Each wall is flat, endless, passes through zero and stands at right angles to its row. A trip goes straight from one point to another. List the walls that it crosses, first one first.

Walls:
(1): 47	-53
(2): -12	62
(3): -3	13
(4): 47	-29
(5): -22	-4
(6): -9	86
(7): 21	19
Trips:
-39	-37 to 36	-2 => 4, 5, 7
20	-40 to -61	-36 => 5, 4, 1
-3	29 to -1	15 => none
-24	64 to 37	14 => 5, 4, 1
-26	48 to -83	43 => 7

Walls:
(1): 0	31	47	76
(2): -14	-8	-22	16
(3): -11	4	-13	19
(4): 35	-47	29	14
(5): -48	-26	67	-15
(6): 43	50	-35	-13
Trips:
-41	-31	-18	86 to -69	-20	9	-51 => 4, 1, 3
-34	-78	-26	-40 to -63	-41	-39	69 => 3, 4, 1
71	46	-21	43 to 9	28	3	-18 => 4, 3, 1
17	7	12	1 to 64	-64	8	82 => 6, 3, 2
-6	33	-49	36 to -55	-41	36	15 => 6, 5, 4
-57	-44	-31	29 to 39	-23	-15	57 => 4, 1, 5, 6
-25	-69	36	-3 to 45	34	5	2 => 2, 1, 6, 5
-21	44	25	-37 to -16	86	-15	-16 => 1, 5, 3

Walls:
(1): 34	82	-34	51	7	-37	-20	44
(2): -19	-23	-22	-22	-10	31	-7	24
(3): -25	-18	15	13	42	0	-23	-28
(4): 38	58	-40	14	6	12	43	-23
(5): 22	-15	-47	49	31	5	17	-48
(6): 14	-8	64	-64	62	0	5	-9
(7): -61	-35	5	22	-40	15	-2	-72
(8): 51	-57	19	52	49	-3	80	42
Trips:
19	42	11	-9	37	-9	51	-54 to 53	23	-16	-16	30	-9	20	71 => 3, 5, 2
-25	95	78	49	-19	27	46	44 to -1	-52	-40	-53	-2	3	90	-19 => 6, 1, 2, 7, 5
82	-82	-24	-18	25	-47	6	-28 to 79	11	-41	-38	1	-22	-23	7 => 4, 3, 1, 8
-12	4	-18	55	17	-22	1	-14 to 21	23	-1	2	-40	-1	71	-33 => 3, 1
31	7	31	41	2	30	-40	-1 to -13	-12	20	10	-6	37	-1	-20 => 7, 1, 6, 8, 2
13	-10	31	7	-63	38	27	11 to -26	-12	-1	-35	50	36	5	-24 => 6, 3, 8, 5

Walls:
(1): 31	-1	24	-6	26	-5	28	41	95	-20	-17
(2): 15	-36	4	40	-48	-15	42	14	32	-47	12
(3): -21	-74	15	28	-8	-15	42	-7	47	17	11
(4): -43	27	-5	-45	12	-59	36	48	3	35	12
(5): -73	-29	0	-16	-23	9	24	-2	36	-62	9
(6): 14	38	2	-7	9	26	0	-22	-3	0	-13
Trips:
48	-22	-3	13	28	-38	12	-1	8	25	-15 to -4	-42	2	-47	5	28	-17	18	4	-6	-17 => 2, 4, 5
-9	-2	-74	95	34	-27	-6	3	27	-9	-22 to -33	17	-27	-48	21	-12	-13	-55	5	-23	14 => 5, 1, 2, 6, 3, 4
15	7	64	-29	5	20	29	3	9	19	16 to -22	41	-19	-11	-77	-12	-35	-26	8	7	8 => 3, 5, 1
-4	-6	4	34	-22	-31	39	-23	12	12	4 to 10	-15	7	13	-28	-47	55	-11	36	2	9 => none

Walls:
(1): 39	-14	-11	-23	-40	-48	1	15	20	-28	-68	-17	54	13	13	-5	2	30
(2): -41	11	-48	-39	-37	-41	46	44	2	-29	-10	58	-2	18	1	-50	27	33
(3): -8	-22	62	26	-87	-76	53	-23	-24	-46	-44	3	18	25	12	11	14	37
(4): 62	11	56	-12	45	23	28	13	-23	47	5	-9	-37	-35	-23	-22	42	43
(5): -18	-43	41	42	-23	-1	-72	60	-63	21	-37	-25	-24	11	-28	33	49	-12
(6): -20	26	-57	-29	-13	-38	40	14	15	-25	-28	-10	41	16	-38	32	-25	5
Trips:
-37	62	11	29	-35	-18	-46	44	6	23	67	-36	-3	13	-55	-6	34	-54 to -41	-12	-19	38	-16	44	31	-23	12	37	62	-10	-62	-21	77	56	-6	-51 => 5
8	59	8	-19	19	45	23	-56	16	4	21	-51	-20	56	17	-32	-7	-74 to 25	-21	9	30	8	-5	15	59	-4	-38	-24	6	-27	-58	31	-46	4	-29 => 4, 2, 5, 1, 3
14	-4	-14	5	63	-36	42	29	-38	-11	-32	-23	-5	-67	18	33	-34	-29 to 33	-73	19	28	-49	-51	-22	-13	6	-8	23	-56	12	9	17	-16	1	-10 => 5, 3, 4, 6
-21	17	-12	21	-38	-55	4	-34	5	26	20	38	22	95	61	-27	55	14 to -43	11	-12	-19	-29	-7	-15	26	6	31	-26	26	25	-14	-14	-25	3	-11 => 6, 5, 3
-12	6	2	-12	50	-16	-11	24	-54	11	-17	29	2	46	17	22	-36	-1 to 15	24	-50	52	-43	-6	3	-30	67	41	31	5	4	10	-20	18	-1	-58 => 2, 5
-18	-2	22	-59	2	26	-16	-12	-37	39	49	-27	28	-55	2	58	-19	10 to 62	-14	-35	-14	24	4	-14	-27	-52	17	11	43	-16	-11	-18	-2	40	-14 => none
19	42	-21	26	64	2	47	9	-26	-12	10	-38	-2	-8	39	-28	3	-12 to 11	38	42	50	-4	16	20	15	22	25	12	0	-20	0	-84	-9	26	-20 => 5
-17	-22	-53	-12	36	-4	35	21	-2	-37	0	62	12	-49	-3	10	3	59 to 19	7	31	26	-18	8	9	11	26	-38	-11	38	-56	-12	-25	-46	-23	-4 => 3, 1, 6
